Each row is a point. The last column is the point's height on a tilted bowl or saddle (a function of degree 2), plus a little noise. Along how many of its main directions does it bend up, bend down or stay straight?

Points, 16 rows:
[[  7 -81   6 -35]
 [-34  22 -38 -34]
 [ -7 -40 -15 -18]
 [ 42 -56  13 -38]
 [ 15  62  -5 -32]
 [ 39 -14  38 -35]
 [ 32 -56  84 -78]
 [ 20 -54  -6 -24]
 [-44  44 -75 -67]
 [-94  49  30 -66]
 [  8 -27  18 -24]
 [ 23  51 -24 -35]
 [-49  31  19 -32]
 [-14  74  20 -28]
 [-28  48 -26 -37]
 [ 35  33  53 -29]]
Directions: 0 up, 2 down, 1 straight

Points, 21 rows:
[[  6  16  -1  29 -14]
 [-34  11  38   6 -15]
 [-26  -8 -19 -73 -26]
 [-18  -7 -19 -26   5]
 [ -7   5 -21   8  10]
 [  5   0  28   0 -11]
 [ 31  14 -20  -1   3]
 [ 33  46  42 -32 -80]
 [  8   1   2  58 -35]
 [ 53 -20  -1  20 -12]
 [ 24  58  27  10 -95]
 [ 15   0 -25 -29  10]
 [ -3   5 -18   2  10]
 [ 95 -29 -16 -30  19]
 [  9  20 -13  -9  -1]
 [-73 -10  18 -34 -12]
 [  2  34 -18 -23 -18]
 [  6   9 -43  20  13]
 [-43  41 -29   1 -15]
 [ -1   5  -6  49 -16]
 [-40 -15   4 -24   1]]
Directions: 0 up, 2 down, 2 straight

Points, 42 rows:
[[-29   5  33 -19 -37  11 -22]
 [  5 -36 -23  22   6  -9  -3]
 [ 25 -21 -46 -63 -78 -12 -10]
 [-36 -22 -54 -58  21  15 -22]
 [ 45  -8   2 -46  -4  14 -16]
 [  7  -2 -11 -21   2 -19  -2]
 [ 26   7   3  18 -30  53 -20]
 [ 14  11 -14 -13  24  12  -5]
 [  9 -35  26 -18  21  11 -10]
 [ 31  59 -10 -28 -35  53 -74]
 [-40 -12 -12  28 -32  46 -21]
 [  6 -13  14  51  51 -10 -35]
 [ 11  20 -27 -33  19  39 -17]
 [ 21  55   4 -45   9 -42 -15]
 [ -5  29   8  13  51 -34 -18]
 [ 26 -32  43  66  28  26  -1]
 [-42  43 -17  13 -44  56 -74]
 [ 18   1   7 -18 -23  42 -10]
 [  6  15 -30  62  18 -21 -39]
 [  0   0 -95  20   2  22 -56]
 [-29 -48 -46  26 -41  49   9]
 [ 46  13 -30 -33  65   7 -30]
 [-34 -42  63 -36 -11   1 -44]
 [-24  12  24  46   0   1 -26]
 [-38 -39  -1  23  71 -15 -95]
 [-16 -21 -15   1 -22  39   4]
 [-17 -26  19   1  18 -18 -21]
 [ 47  12  14 -26 -64  42 -43]
 [-17 -32 -10   6 -37 -70 -18]
 [ 30  18 -32   5  34  -6 -14]
 [-54  63 -44 -10  30  15  -1]
 [ 25  13  32   4 -37 -11  -6]
 [-10 -28 -11 -49 -24  -4   8]
 [ 10 -27  25  14  -3  28  12]
 [ -2 -22  40  -4  14 -66 -59]
 [ 12  14   3  24 -41  26 -14]
 [ 36 -18 -12   1  11 -28 -13]
 [ 37 -19  17   6   5  28   7]
 [-14 -35  21 -14  53  -5 -53]
 [-19  -2 -58 -36 -43  39 -15]
 [-31 -25  -5  42 -19   2  -3]
 [ -8  20  26 -33  -9   5 -17]]
Directions: 1 up, 4 down, 1 straight
